Each row is a point. Each copy is the shape, with its points in the same order, turned, moved and blurred by noise. Say if it was mirrored as well.
In the rows, zero is written as 128.

Shape (9 x 3):
[[229  37  84]
 [ 84 178 140]
 [164 138 166]
 [159  92 104]
 [ 85 145 128]
 [119 162  90]
 [ 68 128  97]
 [129 106 113]
 [ 89  64 138]]
Copy 1 (9 x 3):
[[141 239 211]
 [150  68  81]
 [114  89 164]
 [136 174 155]
 [146  98  82]
 [183 112 118]
 [175 128  67]
 [153 152 130]
 [110 171  81]]
Copy 1 is: mirrored
Copy 2:
[[ 18  92 148]
 [209 147  81]
 [152 143 156]
 [ 94 117 110]
 [174 152  71]
 [165  99  77]
 [154 146  38]
 [119 137  95]
 [101 192  71]]
Copy 2 is: only turned

Shape:
[[108 107 174]
 [182 117  77]
 [120  71 148]
 [ 63 117 142]
 [ 59  72 137]
 [107  73 137]
 [209 183  96]]
Copy 1:
[[107 141  83]
 [127 139 202]
 [ 76 127 114]
 [124  91  76]
 [ 81  76  82]
 [ 80 111 113]
 [185 184 200]]
Copy 1 is: only turned
Copy 2, 7 rows:
[[172 155 109]
 [ 61  96  99]
 [137 178  92]
 [156 176 164]
 [132 211 159]
 [127 197 109]
 [ 92  30 103]]
Copy 2 is: mirrored

Shape, 8 rows:
[[111 121 170 166]
 [149 116 132 105]
 [114  97  62  21]
 [180 190 137 166]
 [131 153 145 188]
 [100 134 131  48]
 [111 184 100 179]
 [174 178 147  91]]
Copy 1 (8 x 4):
[[100 131  70 151]
 [139 134 134 157]
 [139  71 211 204]
 [109 211 110 108]
 [ 72 166  80 116]
 [124 121 155 231]
 [ 42 163 117 114]
 [139 201 138 160]]
Copy 1 is: only turned
Copy 2:
[[120  91 140 117]
 [126 153 116 121]
 [145 249 130 183]
 [168  80  56 107]
 [141  65 115 138]
 [159 197 167 135]
 [179  79  97 177]
 [178 160  81  73]]
Copy 2 is: only turned

Shape:
[[143 174  97 171 155 119]
 [133 125 103 114 225 109]
 [108 179 104 118 156 153]
 [199  92 138 151 168  86]
 [163 111  78 108 211 104]
 [ 82 207 128 173 127 159]
 [ 69 165 202  95  64 174]
 [117 206 150 104  68 207]
 [169  90  94 153 153 140]
 [ 59 130 129 110  84 171]
 [177  79 138 157 214 157]]
Copy 1:
[[105 144 125 138 129 214]
 [111 179  60 140 119 144]
 [102  96 103 119 105 181]
 [119 213 148 147 154 135]
 [104 188  74 123 139 154]
 [126  56 140 148  96 234]
 [153  13 173 119  65 136]
 [ 82  22 172 108 103 169]
 [125 147 135 149 187 153]
 [175  30 130 112 111 140]
 [107 164 100 196 170 108]]
Copy 1 is: only turned
Copy 2 (11 x 6):
[[190 150 156 114 169 131]
 [192 200  96  71 131 107]
 [141 154 108 106 182 145]
 [199 134 152  80  91  60]
 [214 170  78  73 130  92]
 [115 158 174 139 193 164]
 [ 17  99 146 119 140 152]
 [ 54  79 123 131 214 133]
 [181 143 122 134 126  60]
 [ 68 129  99 168 133 146]
 [172 192 127  88 123  22]]
Copy 2 is: only turned
Copy 3, 11 rows:
[[170 137 162  84 102 122]
 [ 94 158 201 116  93 100]
 [109 122 135  82 108 131]
 [167 187 201 160  78 161]
 [101 151 234 119  86 129]
 [146 121  79  59 106 105]
 [108 119  15 132 141 184]
 [121  93  50  70 113 205]
 [153 105 193 145  61 149]
 [111  81  66 138 123 146]
 [128 164 184 152  10 126]]
Copy 3 is: mirrored

Shape:
[[115 165  75 129 148 119 146 133]
 [117 158 116 108 166 148 159 151]
 [170  54 132  70 139 101  62 138]
 [118 194  93 107 165 101 172 164]
 [103 149 144 135  78 108  84  64]
 [137 145 143 171 102 133 125  83]
 [139 147 132 120  76 120 163  59]
 [ 86 116  97 125 184 108 115 126]
 [ 80 155 107 122 128 104 156 158]
 [160   7 114  79  99 121  91 128]
 [125 164 139 125 163 140 158 187]
 [ 90 156  95 116 115 160 137 146]
 [102 158 175 119 108 150 126  57]
 [115 181  93 119 137 140 128 123]]
Copy 1 (14 x 8):
[[154 157 150 142 134 130 107 117]
 [108 127 154 136 116 143 101 111]
 [137  63  84 133 155 171 184 200]
 [111 190 155 124 116 145 103 118]
 [179 102 162 124 142  45 171 164]
 [145 101 138 144 166  46 130 127]
 [160 116 112 139 104  36 106 152]
 [147 125 148 165 130 159 170 101]
 [141 153 143 101 117 125 138  96]
 [174  31  45 124 137 159 163 173]
 [ 78 135 150 108 144 143 106 101]
 [160 114 164 105 124 127  98 108]
 [132  79 174 137 105  39 142 140]
 [147 139 173 138 133 118 100 134]]
Copy 1 is: only turned
Copy 2:
[[119 126 135 129  97  91 176 142]
 [151 131 124 137 112 131 192 117]
 [114  39  64 117 142 180  95 156]
 [123 157  97 153  81  99 200 126]
 [105 136 181 126 110 160  89 204]
 [145 151 174 111 124 126  92 157]
 [ 91 171 172 139 161 133 104 150]
 [141  65 138 162  86 116 159 149]
 [106 134 140 144  66 129 169 117]
 [ 83  25 105 102 164 180  78 114]
 [169 145 106 122  83 139 178  98]
 [114 125 165 102  96 142 186 131]
 [145 160 193 147 142 177 121 177]
 [126 139 143 117 107 117 180 163]]
Copy 2 is: mirrored

Shape:
[[144 134 106  68 171 210 161  68]
 [ 62 123 184 175 130  94 134 128]
 [158 131 172  92  80 118 141 194]
 [180  79 166 123 165  81 174 117]
 [ 47 173 164 101 164  84 152 103]
 [180 126  79  84 128 158 149 185]
 [131 177  86 153 109 198  89  79]
 [189  87 206  85  55 123 161  94]
 [191 104 121 170  57 132 158 156]
 [111 102 106 146  73 110  97 126]
 [ 91  74 113 169  80 121 168 100]
 [140 139  86  49 186 205 115 134]
 [157 114 182 162  63 199 109  84]]
Copy 1:
[[ 79 119 175 112 146  64 204 185]
 [151 133 114 116 138  79  34 122]
 [233 128 148  82 171  97 151 110]
 [147 196 160 125 209 121 128 128]
 [116 134 172  70  91  93  69 112]
 [199 139 155 105 146 121 219 175]
 [102 107  54 125  98  53 195 163]
 [162 142 155 135 227  50 166  54]
 [229 172  89 168 163  81 178 133]
 [168 102  88 174 124 108 137 109]
 [153 133 125 203 137  66 101 130]
 [121  91 164  80 137 123 216 205]
 [138 110  66 139 196   7 162 117]]
Copy 1 is: mirrored
Copy 2 (13 x 8):
[[156  83  66 180 132 165 128  67]
 [119 196 134  69  71  68 159 114]
 [105 170 188 174  92 112 194 153]
 [ 70 185 155 143 146 100 115  80]
 [ 85 161  60  75  92  78 202  93]
 [100  93 148 201 124 116 129 172]
 [207  89  83 107 134 131 142 160]
 [131 238 168 199 134 166 156 108]
 [163 173 182 176 137  75 118 187]
 [132 182 119 112  93 117 117 194]
 [153 206  85 132  95  78  87 142]
 [107  39  92 172 103 167 135 114]
 [232 174 156 135 118 163 136 117]]
Copy 2 is: mirrored

Shape (13 x 9):
[[ 99  77  97 149  55 119 198 117 112]
 [152  73 101 152  52 124 137 109  84]
 [171 110 145 106 187 141 137 199 173]
 [119 155 146 136 204 145 145 147 166]
 [206 167 123 155 195 154 140 144 199]
 [158 114 118 167 197 144 122 188 140]
 [148 120 146 155 235 191  84 144 225]
 [113 122  50 111  74  94 129 118 114]
 [115 116  78 115  70 164 141 121  55]
 [131 130 146 109  53 134 134 119 105]
 [129  91 120 117 105  81 129  86  81]
 [137 130 115 154 116 125 161 108  79]
 [ 99 181 145 189  93  94  72 153 130]]
Copy 1 (13 x 9):
[[112  98  90 157  77 128 118 105 234]
 [136 126  85 153 129  88  85 132 211]
 [ 93 118 106  82 101 143 169 160  58]
 [ 51 108 167 114 107 153 152 108  81]
 [ 48 126 157  39 121  73 156 122  73]
 [ 50  80 116 100 138 117 130 165  80]
 [ 82  67 170  66 117 111 126 107   7]
 [132 133 162 153  99 112 102 168 213]
 [103 144 117 230  99  89 115 141 180]
 [154 144 124 178 130 117 144 108 171]
 [128 159 124 149 135 150  63 134 182]
 [ 69 131 113 167 139 113 108 117 176]
 [119  81 191 143 202 126 143 128 172]]
Copy 1 is: mirrored
Copy 2, 13 rows:
[[ 95  73 139 145  43  97  88 185 167]
 [ 73  57 155 125  99 123 116 205 126]
 [ 88 186  88 128  84 168 141  88  81]
 [156 166  89 141 101 131 101  79  79]
 [ 91 153  98 167 126 142  90  56  31]
 [111 152  72 106 103 163  97 122  50]
 [124 189 105  82 114 108 101  34   8]
 [ 83  84 140 118 134 129  77 151 190]
 [ 96  84 102 126 137  84 124 209 159]
 [112  68 137 149 110 116 160 147 148]
 [127 100 178 128 126 149 115 183 143]
 [133  89 123 159 117 129 101 183 113]
 [154  25  92  95 129 167 123  89 115]]
Copy 2 is: only turned
Copy 3, 13 rows:
[[192 189 144 121  60 156 150 130 116]
 [138 211 153 154  53 126 113 138 121]
 [138 103 136 132 183  44 117  79 102]
 [140  75  87 134 178  89 137 121 136]
 [115  78 139 143 171  14 155 139 164]
 [140  86 101 169 128  38 113  98 112]
 [114  52 116 221 215  54 160 101 137]
 [120 218  91 114  79 116 175 127 108]
 [140 204 103 136  76 131 119 180  68]
 [106 179 148 109 105 153 115 152 107]
 [132 216  95 133 102 135  98 123 153]
 [148 159 103 129  83 114 104 164 139]
 [ 44  95  92 127  69 141 135 109 135]]
Copy 3 is: mirrored
